Each wall is flat, endless, passes through zero and stands at right angles to its row. A trip goes straight from one point to another. Which walls does it cross, in order?

Walls:
(1): [ -4 -44 -33]
(2): [-5 21 10]
(3): [-8 31 15]
(4): [-18  31  12]
(5): [  4 -24  34]
(6): [-20  20 -48]
Trips:
[-28 -37 -63] to [-48 -12 -20] => 4
[-69  37   5] to [-45  40  51] => 5, 6
[26 17 40] to [-41  34 -21] => 5, 6

Walls:
(1): [-36 -20  52  23 -14 -53 -31   1  24  20   4 -15]
(2): [-14  49 -39 -63  67 -19 -69  20   0 -16  17 -11]
(3): [  4  26  25 -22  45 -10  77  48  20 -37 -15  78]
Trips:
[-18  45  34  11  18 -32  55  40 -74  39  -4   0] to [-18 -16  17  54  -4  50   1  -1 -26  -4  12 -44] => 3
[-14  13 -22   7  -7  15  -9  14   1 -30  17 -15] to [ -3  14  17  -4   0 -13 -10 -28  -6 -37  21  20] => 3, 1
[ -1  14  -4 -59  10   5   5  10  -5  32 -36  27] to [ -6  47 -47  11  13  13  57 -24 -42 -38  59  18] => none
[-50  -7  10 -57  40  38  29  22  22   6  -2  -9] to [ 76 -11 -24  26 -17  10  19 -21 -31   3 -19 -17] => 2, 3
[  25  -20    7   13 -101  -54   -9   30  -11   -6  -12   27] to [ -7 -17  -1  87  65 -80  33 -11  -2 -15  11  -3] => 3
[-31 -34  52  45  61 -62 -20  17   3  10  17   8] to [ 16 -80  48 -14  77  16 -12 -10  -8 -41   9 -38] => 3

Walls:
(1): [ -8 -13 -38  11 -49   2 -10 -10  44   4   7 -23 -40   2  24  40 -35 105
  13  29 -40  34  71   0  65 -42  32 -22 -16 -20  23  18]
(2): [ 28  42   0  26 -32  40 -14  84  -7 -14  33 -47  -2 -30  -6 -39 -56 -41
  11  10  17  74 -22  -9 -36 -21  19  13 -16   1  31  -1]
(3): [ 25 -39  31 -23 -26  -3 -44  46  43 -49   3  43   0 -33  60  23   7   3
 -45  -6  73  35  66 -10  28  22 -12 -15 -25  18 -16 -22]
(4): [ 25   4 -42  12  11  17   4   2  65 -17  25   6   3  17 -38   0  14 -32
 -45  -5  68 -12 -32   9 -14 -29  -7 -13  26   9   3  77]
(5): [ 11  -5  -2 -48  23 -12 -22  10 -26  -1  72  98 -41 -10  10 -40   5  19
 -18  47 -12  64 -64 -77  44 -92  49   1  11  48  10   4]
Trips:
[ 25  44  20   7  26  31 -10  37   4  40 -16   7 -10  27 -48  59  28  29
  33   5 -46   4 -42 -57  21   4  -1 -55   1  60  -6  -1] to [ 10 -11 -58 -47  28 -69 -45   2   3 -14  61 -56 -46  -1 -30  66  -8 -19
 -50 -28 -65 -10 -36 -35  37  39 -86  28  35 -19  62  23] => 4
[ 35  31  35  -3  -7  -7  13  -3  -4 -11   6  34  86   8  17   2  16  -6
  17   9 -41  13  25  24  -1  31  36  27  55  67  74   1] to [-16  22  59  -3 -22 -12   3 -33  -9  28   9 -12  52 -21 -36 -64 -17   2
  11  13 -16 -11 -17  55   6 -27   5  -7  -6  64 -27  14] => none
[ 24 -41 -16  25  -8  10 -32 -18  43  -9  46  -7  35 -40  50  15   9 -57
   1 -28  31 -44  -7  19  36   0 -41  -2  25  28  63 -22] to [  1 -30 -28  11 -12  37 -29  54  41   3   8 -28  39  49 -19 -26   1  20
 -24  -4  26 -40 -12 -13 -23   3 -33  -5   5  45   1 -22] => 2
[ -17   -3  -18  -24 -111  -32  -16   -1  -13   -2   24  -21  -48  -49
  -15    6  -24   21   26  -12   48  -56  -25  -15  -49  -32   70  -15
    1   -2   -6   12] to [-47 -14  57  14 -33  31  -7  41  29  15 -14  45  -1  12   3  -8 -23  55
 -28  51  43  30  38   3 -56  -7   3 -29  31  33   2  -2] => 3
[ 25 -66   8  35 -19   0 -41  24 -65 -27  35 -45  43  -7  47 -12  38   9
  23  -1  14 -12 -12   1 -43  35 -13   0  22 -33  11 -32] to [ 37  12  -3 -17  40  73  44  58 -29   3 -52  -6 -72 -17  21 -28 -48  39
  50  38   7  14  62  13  26 -32  15  73  36 -15   8  -9] => 1, 5, 3
[ 25 -41  34  22  -3 -21  -9 -37 -36  12  -5 -48  17  25  -1  -7   2 -46
 -85   7   5   5  18  16  28 -12 -14   6  40  27  12 -40] to [ -7  62  -4  42 -16 -43  -4 -15 -33  -6  20  20 -36  -6  20 -23 -20  38
  20 -47 -32   1 -14  -4 -11 -13  10  33 -52   8  40  27] => 3, 5, 2, 1

Walls:
(1): [ 30   7  55 -77  36 -45 -65  23   9  16  19 -12   3   1 -61 -10  31 -50
 -13   3  56  27 -46  -7 -18   4  41 -73  48  -8 -35 -30  -1   7  55 -20
 -19 -27 -59   1  11   9  32   5  24  20  -6  10]
(2): [ 26 -46   8  -9  18  45 -22  14  -8  14  24 -17  -3 -61  20  70  22 -12
 -22  49 -34 -48 -39 -28 -26 -11 -25   0  31 -37  23  10 -12 -10 -26  49
 -21   7 -41 -26 -27 -15 -48   6  44  32  16 -56]
(3): [-11   1 -31  27  14 -38  17   0 -21  63 -41  26  39   1  49 -32  19 -25
 -48 -22 -19 -41 -14 -30 -21 -37 -56   5   4  -6 -40  17  12  -6 -42  15
 -67 -24  35  21 -14 -40 -11 -30 -13  36 -18  16]
(4): [-17 -17 -50  25 -84 -35  18 -25 -18 -40   7  16  16 -43  -8 -17   2 -15
 -66 -35  17  48   2  17 -17  24 -22  44  23  15  23  32 -11   1 -15   5
  37   4  18  -7 -55  57  -4  -1 -13 -10 -30 -19]
(5): [ 14  21  19  15 -45 -42 -33 -59  42  38  -7 -60  57 -10 -10 -11  13 -61
  -7  17 -24  14  14  28  31  31 -17  27  54  42  31  18  22  41  31   4
  34 -74  25 -39  16 -13 -50  11   0 -11  -4 -37]
(6): [-12  -4 -20 -12  -4   1  66 -11  73  -6  23  33 -25 -37  19  15   8 -14
 -39  27  -2   9  26  17  -1   5   3 -10  33   7 -35  36  -7  -1  -2  31
 -28  -8  69  -3 -21 -12 -28  -3 -48  23  56   0]
(7): [-35 -69  -3  -4  15  -5   8 -45  66 -31 -18  32 -22 -34 -17 -62  75 -12
   7 -54  26  47  36   2   1 -26  48   9 -39   3  36 -52  37  27 -40   4
   1  14 -15 -24  14  25  -6  19 -15  12 -21  24]
(8): [-36  -3 -62 -14   4 -23  -9 -14   4 -29  45  -8 -50   7  -9  64 -14  28
   5 -24 -30  37 -15  49  65   4 -34 -12 -15 -16 -51 -36  18 -32  64 -25
 -10 -56 -24  22 -59  35 -42  28 -34  24  -2   3]
(9): [ -8  15 -13  30 -73  28   1  -7   5 -30  -9   8  43  69 -24   3 -29   8
  12 -12  -7 -10  11  30  45  78 -13  21   6  10   6 -10  31  34 -11 -19
  12 -56 -32  65  40  28  13  18  -9  10  23   7]
Trips:
[-65 -29 -23  11 -28  13 -19   5  20 -59  59  -3  41   2   5   9 -15 -13
  11  18 -20   2 -12   4   0 -44  -8 -30  55 -34 -18  -1 -18   7  31 -23
  14  32  -9 -16 -10   3  18  51  32  70  20  19] to [ -1  -2 -33 -28 -42 -12  12 -51 -14   3 -17 -18   7  -2 -62  -6 -32   6
 -33 -46 -48 -18  47 -14 -17  -2 -12  -5   4  -3 -45 -28  51   5  -9 -46
  49 -38   3 -44   7 -45  19 -39 -58  51 -22  -3] => 7, 5, 2, 3, 1
[ 35   9  10   0  57 -29 -38   0  -7 -51  37 -24 -27 -65  32  33   9   8
  23 -32 -59 -22  54   0  31 -20  -9 -15  23  33  16   8 -21 -25  28 -13
  -6 -79  14 -18 -12 -26  44   6  13  13  -7   8] to [ 23 -22  21  -7 -60  15 -23  26  -8  42   8  -7 -18  37  42 -38  21 -55
  -6  27 -19 -42  48 -25 -42  13  20   5  21 -49  -5   9 -50  31   9 -31
 -21 -30 -70   2  -7 -35  66   1   9   3  -6 -14] => 6, 3, 8, 9
[-54  78 -38 -10  17  18 -20 -61  -6 -16   3 -64 -17   3 -11   2  23 -16
 -20  52 -33  27  52 -39  -9   1  76  54  11 -14  35 -43  37 -41 -14  30
 -25  39  48  14  14 -19 -25   4  -5 -12 -29  30] to [-52  36 -28  15  -6  -3 -15   8  -6 -27 -23 -35  15   9   8  -1  23  25
 -11 -18  14 -12 -49  27 -11  -1  41  33 -70   0  -6 -52  53 -37 -17  -7
   9  23 -37  28  15 -16  43  52  14  24  22  35] => 6, 5, 8, 9
[  9  20 -32 -32   7 -34 -19  68   3  -3  -5  17   4  39  22 -32 -10  43
 -67  28  60  17 -16 -18   2  -5 -40 -49 -18  -4 -23 -21 -32   8  31 -56
 -17 -20  47   8  27 -29   6 -35   2 -10  20 -62] to [  9 -39  -9   0  68 -40  -2 -33  34  13  10 -11 -19  -6 -10 -16  34 -22
  -8 -11  32 -61 -27  51  -7  -9 -11  49  57 -41  35 -25  33  17 -18  15
   7 -23  39  28 -20 -10 -36 -24 -34 -13  19  16] => 5, 7, 2, 4
[  4  -2  -3  22  48   1  -2  39  -3  35 -18   2  54 -16 -44  30  14 -35
 -11  47 -64  19 -35  32 -29 -52 -30 -18 -29   5 -29 -35 -41 -35 -22 -39
 -30  31 -19 -38 -44  29  12 -14  22  20 -51  -5] to [ 56   1  14   4 -83 -14  10  22  21  -5 -57  38 -12 -26 -13  -7  -9   6
 -14 -32 -41 -32  24 -25  11  36 -43 -60  -1  31  28   1  -4  30 -44  -3
 -29 -60   0  20 -31 -20 -49  13 -15 -32 -47 -14] => 4, 5, 1, 8, 9, 6

Walls:
(1): [ 14 -11  -7  39  16   2  63   8 -13 -16  66 -29  20  -1  41  33 -43  28
  39 -61  16 -54 -33  18  12  80  -4  36  15  19  -9  -8 -11  30  -7 -74
  10 -11  28  35 -20   1  -9  11 -17 -10 -29  21]
(2): [  6  40  43 -17 -55 -77   8   7  25  22 -26 -42   7   8  -8  29  19  -9
 -52  13  40 -11 -18 -20 -17  -7 -51  60 -34  27  -8  36   2 -69  50  31
  10  15 -47  62   5   8  34 -74   9  53  13  49]
(3): [  0 -55  33  10 -84   0  35  14 -27  12 -27 -21  31  90 -69  30  11 -47
 -20 -53  -4 -16  46 -20  -7  17  -3  41  25  21 -22  23 -43  42 -53   7
  38 -28  31   3 -27 -36 -64  12  40  19 -38 -51]
(4): [-49 -15 -15   8 -10  -5  64 -26 -56 -50   7 -44  13  30  -6   7  62  -7
 -30 -12  43  57   2   2   2  16 -79 -10  26  12   6   1  44 105 -39 -25
  26  24 -17 -23 -76 -29  -9 -12  18 -29  -4 -19]
(5): [-68 -30  47  20  61  31  -2  16  -8  -6  12 -55  -9 -40 -37 -18 -40  13
  16  58 -45  -5  62  45   6  56  15 -25 -41  32 -18  45 -12 -18   2  34
  51  54  23   1 -33  27   5 -25 -70 -48   3  45]
(6): [  29   29   30   23  -12  -37  -70  -64   -8   -6  -11   44  -33   64
  -17   49   15  -28   66    7   42  -12   69  -25  -23   -3   34   65
  -13  -31   30   -3   29   14   94    9    3   39   77   25 -110   -7
   42  -93   12   31   12    8]
(7): [ 34 -23  64   6  54  37 -17 -14   1  -9  21  17  52 -33  13  -6   8  37
 -10  11   1 -47  34  -7 -31   5 -13  86  30  12 -15  20 -15  12  -1  61
  -7  52  63  33 -19 -27 -19  21 -59 -21  -3  20]
(8): [-31  19  -2  26 -20  38   6  15   5  -6  17 -55  -8 -42 -15 -39 -18  48
  32  23 -29 -25  -4 -63 -39  -8 -33  42  30  52   6   0  -1  34  21 -10
 -75  13   4 -10  38  16 -12   6 -36 -45 -15  58]
Trips:
[-21  29 -36  11 -13  39  15 -22  23  -5  17  22   0 -15 -20  -5  27 -17
 -84  23  64  -6 -19 -59  62 -37  10  39  88 -26  74  26  40 -39 -28  35
  57  32  11 -44  59   9 -54   0 -43 -15 -85 -18] to [ 47 -75 -30 -15 -16 -58   8  19 -17  10  24  74 -15  73 -35 -35  -8 -25
 -13 -25  14  -5  29   9  59 -23  12 -42 -61  31   7 -72  28   4   1 -17
  26 -10 -48  16  -1  33   8   4 -27  20  14  26] => 8, 7, 4, 6
[  2 -10 -31  50 -21  49  23   7 -47  31   8 -46  -9  39 -39 -26 -49  51
  -8 -18 -15  15  42 -24  46  12  59  26 -27 -29  54   6  16 -14  -4   0
  77  79  67 -29 -31 -56  17  -1 -11  28   3  19] to [ 32  26 -52   7 -16  50   5  29 -79  27  50 -10  -9  32  -2 -40 -14  61
 -32  42  14  18 -41   5   6  30   4   6  43  58  47   1 -15  36  15  11
  28  -6  37  72  30 -21  19  30  12   1  62 -17] => 8, 6, 5, 3
[ 16 -17 -29 -40 -21 -28  45 -38 -24  -9 -23  16 -24  39   6  -4 -21 -74
  14   4 -23  21  -8 -64 -11   4 -27  43  49 -15   1   5 -36  11 -49  35
  24  62 -30  -8  26  30 -27 -81  11 -23  67 -11] to [ 43 -35  45 -71  10  64  22  -2 -13  15 -37  12   6 -17  54  16  -9 -40
 -15  37  60  11  25 -18 -15   3  10  -3 -10 -20  53 -21  42   1 -31   3
 -22  32  24  21   0  40   7  12  45   7  30  42] => 7, 3, 4
[-36  13   1  14  60   7  -1  10  -5 -13 -29  -6  64 -87 -33  -2  -1   7
  -1   4  39  16 -13  26 -62   2 -26  -2 -19  19 -20  23  10 -19  43  47
 -40  28  32 -74 -49   1 -22  20  -5  23   6 -36] to [ 43  90  -2 -18   4 -10  54 -43  22 -20  -8 -79  26 -70   2 -43 -30 -35
  -4  29  51  23 -22  53 -14  18 -72  -4  -1 -20  -8  20  33  39  36 -19
 -38  15 -12 -26  22  63  12  -8  16 -14 -49  48] => 2, 1, 7

Walls:
(1): [-56  30 -62  19  19  41 -45  20 -12  -6 -11 -70  13 -46  47 -15  21 -12
   7  43 -29 -38 -34  21  26   0   6 -28  19 -24 -41  42 -28 -13 -38 -57
 -29 -35  41  -3 -30   7  -5  56 -16  -1  13  20]
(2): [  5 -34  27  12 -40  36  21  36   8 -50 -18   2 -17  59  38   2 -51  44
  50  -9  -8  47  21  32 -48  30   7 -52  20 -16  10 -72  32  20 -16  19
 -36  25 -20  14  27  -2   3  40 -46  34 -20   2]
(3): [ 11  37  50  15 -47  29  10  -3  15  30  11 -18  24  -2 -40  15 -23 -15
  -9 -10 -46   5  13 -10 -14  71 -57 -63 -18  15 -55  -9  30 -60 -35  37
  20 -87 -18 -49 -35   5  -9  11 -15  36   0 -67]
(4): [ 48  20 -10  33  47  24 -25  73 -27  51  39   8  -8  11 -15 -24  29  17
  45   9 -42   7   5   6  36 -24  46  51  -4  35 -17 -25  17 -11   8  12
  51  25 -38  18 -38   5 -43  13 -80  -3   5 -14]
(5): [ 12 -37  30   3  16 -33 -41  12  43   1 -27 -19  47  55 -58  23 -46  -9
  16  25 -44 -42  44  47   2  30 -25 -23  17  49 -13  22 -35  -7   1 -14
 -55  28 -15 -41  42 -49   8 -13  -4 -29 -19 -16]
(6): [ 39 -67  33 -57 -23 -37 -33   1  17  22  -7 -38 -11  30 -31   3  16 -58
  -1 -12   2  24  15  15  15  21   3 -87 -15 -28  48 -15  46  -2  -6 -21
   5  36  51 -33  12 -13  -3 -79  60 -28 -27   3]
(7): [ 21   7   8  43  11 -39  22  -6  30   5  -1 -13  23  52   6 -16 -29  73
 -60 -36   8   1 -23  11 -11  47   9 -37 -12 -33  13  -3  -5 -93  -4  74
   8 -17  10 -14  11  26  -5   8 -44 -20  22  50]
(8): [  48  -10  -55   -4  -31   59   52   56   35   41   -2   29  -28  -44
  -21   33   -4  -27   15  -32   45  -17  -22   -7   22   13  -19   16
   -9   66    9  -18   -5   42  -19   15   -7   31 -121  -69   36  -36
   82   41   13  -63  -19  -39]
(9): [ 35  10  43  25  25  -6   7  20  38 -14  62  -3  -7  12  -4 -28  -1  13
   3 -28 -12  -3 -10 -58  31 -56  29  10  31 -13 -32  38  14   9 -12  33
 -35  24 -37  45   9 -58   5   8   4  52  17   7]
(10): [ -6  56  13  42 -23  10  40 -33 -34  50  33  34 -13 -37  13  15  79 -16
  -8 -44  34   5 -10 -24  51  37  21 -20 -40  -3 -30  27  55  25 -37 -41
 -11  32   3 -63  -6   9  84 -23 -42  16 -14  22]
(11): [-40  39  36 -46 -42 -50  28  33  80  -4  20  44 -12 -10  43  49  -2 -18
  23  36  25   4 -18  19 -74  -9  44   7  -5  52   0 -17   6  29  24 -22
 -21   3  -9  13  -8 -83 -35 -10  23  26  -7  -3]
Trips:
[-30  -6  35  10 -21   0 -14 -48 -25 -65 -17   6 -31   4  18 -15  -6  18
 -26 -26  50 -19  26 -29 -35  -7   3   0 -18  52   6  54  25  39 -50  18
 -17  18   5  29  -5 -40  32   1  22 -20 -20  46] to [ -20   -5    6   55    8   13   22  -19   29   56  -13   81   14   33
  -42  -32  -29   36   -4   67  -33   69  -13  -54  -31  -31  -15   -9
  -55   17    3   14  -23   -7 -119  -21  -81   22  -12   37   28  -22
   67  -44  -35  -75    6    6] => 8, 5, 7, 11
[-12  -5   2  52  -5  49 -25  41  -1  -5   8  42 -35 -28 -41  -4  32 -63
 -12 -28 -43  32  49 -48  14 -27  41  46  33 -18  -4   4 -37  51 -24 -33
  31   3   5  13 -39  50  -8 -12  49 -32 -24   9] to [ -1   4 -34  32  10 -43  51 -41   0  22  47   0  -6  -5 -14  11  -7 -14
  15 -11   0  16  28 -97  12  40  34  21  31  53  -7  18   1  61 -57  21
  44  15  -4 -23 -36 -64 -87  28  -1  22 -12   8] => 1, 11, 3

Walls:
(1): [ 63  32  41   8  25 -37  50  19 -14  49  27  63  15 -13   1   0  58 -22
  35  37  -6   3  25 -55 -53  35 -44  13 -39   5 -39 -14 -40  13  -5  45
 -10 -31  25 -26  10  10 -27  44  73 -26 -44  56]
(2): [  5 -19   4   2 -48 -23 -15  -3 -37  10  28 -28  13 -32  47 -24  61   8
  27  53 -14 -11  17  -4   9  23 -16 -35  31 -11 -35   5  -5  50 -37  29
 -11 -21  10  31 -33  20 -31 -12 -29 -12  16  10]
(3): [-27  39 -20 -40 -38  55  38  12  45  -9 -26  24  49 -63  54 -88  -6  38
  -6  51   0  21  41 -32  87   5 -28  22 -21 -23  17 -52  12 -25  24 -33
   0   3   2  40 -22  27  11 -40 -20   7 -23   8]
(4): [-53  28  36 -55  47  35 -38  40  27 -68  22 -90 -33  51 -40  50  11  -7
  64  17 -11  17  32 -68  27  10  24  47 -63  -9 -20   6   5  41  35  41
   6   5 -37  47  23   6 -22 -22  10 -22  20 -44]
(5): [ -8  21  32   1  61  -2 -36  45  -8  39 -15  62   6  28 -19 -40 -38  36
 -23  -7 -43 -46 -47  14  34 -21  -1  32 -28  16   2  58 -17   4  45  17
  54 -14  46  27  52 -54  58 -32 -44  -2 -23 -29]
(6): [ -1   8 -17  10 -15  52  24  29 -46 -15 -15 -23 -31  54  55   6  22  58
  34 -30  15  74   4 -14  54 -32  -9 -37 -52  32 -16  41   7  30 -46 -33
 -25 -29 -37 -29 -45   4  11 -76   7   6  -1   9]
(7): [ 11 -32  40 -29 -70 -16  75  34  48 -23 -19 -71  18  17   4 -31  19  22
 -31 -17 -22 -22  48  11 -11  50   7 -15 -43 -43  -7   8  64  -1  21 -15
  11  39 -80  -8 -28  18   8  26  17  17  22  -4]
(8): [  -9   12   14   56  -42  -15  -23   -9   25   26  -20  -56   37   43
   19 -110   30  -30  -50  -55  -29    2  -47   -8  -26  -25   -1  -46
   68   -2  -34   -9   32   56  -22  100   46  -44  -48   71  -12   36
  -32    2   -6  -22  -12  -51]
(9): [ 38  10  43   5   7   3  50  -4  66  -9  -9  27 -51 -16 -25 -20  15  57
 -14  22  19  21 -36 -36  -7  42  48  33  14 -22  21   0  46 -37  -6 -19
  -3  49  30 -34  15  53 -49  80 -37 -12  -5  12]
Trips:
[-32   6  22  18  32  39 -20 -49 -17 -55 -17 -36  -9  12 -53 -26 -12  21
 -57 -28 -47 -21  35 -28  -1  -3  28   1  34  70 -50  17   4   0  -3  43
  99  39 -72  33  50 -58  35  -6  97 -16 -36  82] to [ 31 -65 -44  -9  33  33  24  45 -80  40 -50 -28 -59   9 -27 -19  22  25
  18 -23   7   8 -51  -8  36   3  -3 -44   5   2  -4  76 -21  53 -24 -16
  55   0  -3  12  18   3  81  20 -35  10  10 -42] => 6, 7, 2, 4
[-10  60  -5 -43  12  -6  36   4  41 -16 -25 -37  16 -36 -37  -6 -29  44
  -6 -19 -46 -63   0  29   3 -13  17 -44  11 -28 -38 -30 -19  36  -7   0
 -44 -15  29 -14  -5  24 -36  16  42  -9  -9 -29] to [ 28  -4  -1 -45 -10 -16   9  -9   5 -29  29  34  43  -9  43  -5 -42 -21
 -37 -18   8  42  76 -34 -50 -25  -3  19  12 -48  16 -17  -9  30 -23  31
 -47  12  22 -78 -39  17  49 -19  20  26 -30  49] => 4, 2, 8, 9, 6
[  3 -55 -28  42  12   3 -37 -10  -3  32 -25 -12  50  -3 -13 -26  82  42
  21 -24  12   0 -21  47  -6  -1 -28   8  12 -47  16 -30  26  -8  45  10
  45  16 -30 -47  20 -17 -81 -10  -3 -20  -1 -47] to [ 23 -13  67   6  -6 -13  -5  -1  28  24  27  -9  35 -47 -29 -22 -50  12
 -13  29 -50  -3   3 -59 -72  -4  44  15 -10 -44 -72  29  12  67  54 -19
  13  49   4 -18 -46 -38 -37 -76 -10   8  47  -4] => 5, 4, 1
